Every row gives one point. A path goes straight from each point to the next, and from the last back to the first. The post is the endless flat space through its rows: a point in 2 columns, a line in 3, a plane in 4, and so on, so that a path can go around it. How many times does the path go around the post? Going back the other way cancels.

Post, one row:
[[-1 -9]]
Path, 14 rows:
[[-47 -45]
 [  1 -39]
 [ 18 -31]
 [-20 -60]
 [-20  -8]
 [-14  33]
 [ 40  17]
 [ 23 -16]
 [  7 -43]
 [-18 -28]
 [-47  13]
 [ -5  36]
 [  0  51]
 [-49  18]]
Times around: 1

Post (5 x 6):
[[  7  33   0  50  -8  -1]
 [ -7 -36   9 -55   2  -2]
 [  2  -3 -51   3 -42  13]
 [ 10   4  46 -28   7  21]
 [ 22   0  15  -5  25  13]]
Path (17 x 6):
[[  0 -56 -10  14   4   0]
 [  8 -18  27 -19   1  20]
 [-30  -7  27   3 -14  39]
 [-35  11  -3   0  -1 -16]
 [ 19  54  -4  49   7  -9]
 [ 29  24   3  -4 -39  -4]
 [  9   3  32  14  -5 -23]
 [ 60  42   2  12 -36  26]
 [  3  -5  16  -9  30 -46]
 [ 28 -18   5 -19 -31 -12]
 [ 15 -37  -5  24 -14   5]
 [ -3   3  24 -23 -36  59]
 [-27   7  26 -22  18  20]
 [ 16  46  11 -17  17  20]
 [ 45  38   2   6  -9   3]
 [ 23  -2  41 -16 -29  10]
 [ 17 -29  28 -13 -10  10]]
Times around: 2

Post, 10 rows:
[[-11  -9  46   0  11  30  -5   1 -22  15 -10]
 [-13  -1  -3  12 -10   2 -34 -19   5  17  -7]
 [-13 -21 -15  51  26 -26   5   6   3 -23 -13]
 [ -1 -30  10  33   1 -27  -4  23  20   9   6]
 [-11 -13  46   4  12 -30 -10  35 -10 -23  22]
 [ -3  -3   0 -20  -3  15  -1 -20 -45  -3   2]
 [  5 -16 -32   6 -14   9   3 -12  23 -20   7]
 [-18   9  17 -23 -11   5  15  -1   5  16 -22]
 [-14  10 -24   5  30  -3  23  23  20  12 -23]
 [-16   1  -4   4 -24  -6 -31  38 -17  -4   3]]
Path:
[[-18  18  -7 -14  -8  -8 -35  20   3  -5  24]
 [-24 -18  -5 -21   4   9 -12 -30 -19  14 -12]
 [ -5 -22  -2  11   5 -18 -10 -16 -14 -10 -16]
 [  0 -15  -6  55   3 -39  -4   5 -12  -3 -10]
 [ -5   2   4  38 -20  16   6  60   6  -6  12]
 [-12   9  13   7  30 -24   9  19  -8 -14   4]
 [-36   6  37  -4  26  10  23   2 -24 -13 -16]
 [  7 -46 -33  10 -21  28  19  31   6  10  -3]
 [  7 -14 -11 -23 -11  -2   7 -11 -14  -1 -10]
 [  0  -8  18  20  -2  12  11  -4  -9  -1 -12]
 [ -1  22   5 -24 -12  13   9  35  -9   5  12]
 [ 13   5 -11  -6 -43 -12   1  36  26 -30  15]
 [-16   3 -24  21  21 -19  29   6   4  -9 -18]
 [-22 -10 -13   1  27   8  -9   1  -9  11  10]
 [-23 -10  23  27   0 -11 -53   4  -8   2 -11]
 [ -2   1  27  19 -25 -41 -57  23  -4 -25   6]
 [  0  -4  55  13  11   2  34  39 -27  26  -4]]
Times around: 3

Post, 13 rows:
[[ 19  -2   6   5   4  -9  -1   8  -1 -21   4  -7   1 -30]
 [ -7  14   6   2  -7 -28 -14  21  -1   2 -13   3   5 -15]
 [ -2 -11   5  -6 -14  14  23  -8  -4   4   7  -6   1  23]
 [ -8  24  -5  -1  12 -23  12   7   0  -6   0  18   8  -2]
 [ -5 -13  -6   7  15   5   5  22   9 -10  -9  -8  -8 -17]
 [-11   2  18  -2  -9  41  14 -18 -14  11   9  -1  13 -14]
 [ 15   3 -16  -2  23 -12 -13   7  -5 -14 -21 -16   9 -24]
 [  8  10 -17 -23 -12  10  34  -3  21  18  -1  24   1  14]
 [  6  22 -21  13   6 -31  -2  11  -6   6  14  -6   2 -23]
 [  5  16 -10 -16 -22 -13  60  18  -5  15  -6  19  10  13]
 [  4   5   0  -4  18  19 -19  20   0 -17   2 -15   4 -12]
 [  1  10  -4   4  -6   4   6   7  13 -17 -15 -22  -6  -6]
 [ -4  -4  13 -22   5  19  -1   2   8  -1   1 -25  -2 -21]]
Path (28 x 14):
[[  6  26  -9 -14   4  24   4  34 -17   3   9 -18   1  -3]
 [  0   7 -15  -5 -13  -4  -2   0  20  11  20  -7 -23 -13]
 [-14  11   2  26 -14   2   9 -15 -28 -29 -18 -16  12  11]
 [ -5  10  -1  -6 -14 -11  14   9  11  -4 -16 -10   7   6]
 [ 11  -6  -7  17  25 -11   7  27 -21   4  14  -2  15 -14]
 [ 20   6  -7  13 -13  10  19 -18 -23  33  23  -5  -3   5]
 [  2  13  29  -3 -16   5  21 -16  -6 -21  10   2 -17 -21]
 [-10  21 -15   0  -3 -23   0  -1 -11  -7   1  33  10 -13]
 [ -7  14  -9  -5   8  21  -4  -4  30   5  16  13  -2  -8]
 [  0  24 -18   0   7   0   5  12  10  17  -4 -18   6 -16]
 [  4  -8  13 -14  30 -11  15   0  13 -22  -7  34  -3   3]
 [-56  22  26  -7 -26  45  32  18   6  16 -18   6  -3  -2]
 [-21  10   9 -25  -9  29 -15  -2  13 -18 -22 -25   4  11]
 [ 36 -11 -32   5  10 -28 -11 -15 -15 -14   0 -53  23  12]
 [ 40  14  -3  39 -12 -13 -14 -28 -12 -23   9  -9  11 -31]
 [-25   7  10  16 -11  -4  -9 -21   2   6 -21   8  -1  24]
 [-53   7  54 -18 -39  10   2   6  -5  21   6   8 -13   8]
 [-18  -8  17 -14 -54   1   8  42   2  30   3   7  -2  17]
 [ 10  13 -26  19  13  -8   8   4  -5 -10 -13  -7  17 -34]
 [-24 -10   8  16  -6 -14  -6  35  10   7  15 -22 -12   7]
 [ 20  11 -41  11  34 -19  -7  44 -24  -5 -15   7  13   6]
 [-12   6  17  -6 -12 -15  34  12   9  -8  29   3 -21  -3]
 [  2   5 -12  15 -33  43  12 -18   3  14   2 -20  -6 -19]
 [ -4  22   7 -39  -7 -11  -9  23  27   5 -10  16  24 -23]
 [ -2  15   4  -4   7   8 -16 -27 -26   4  41 -15  26   3]
 [ -3  -1 -33  -9  21  -6  17  26 -16   6 -23  11  31 -18]
 [ 11  -7   7  40 -20 -12   8  18  -5  -7  25  -8  11 -26]
 [-13   7  25   5   4  -5 -21  11 -16  19  29   2  10  14]]
Times around: 5
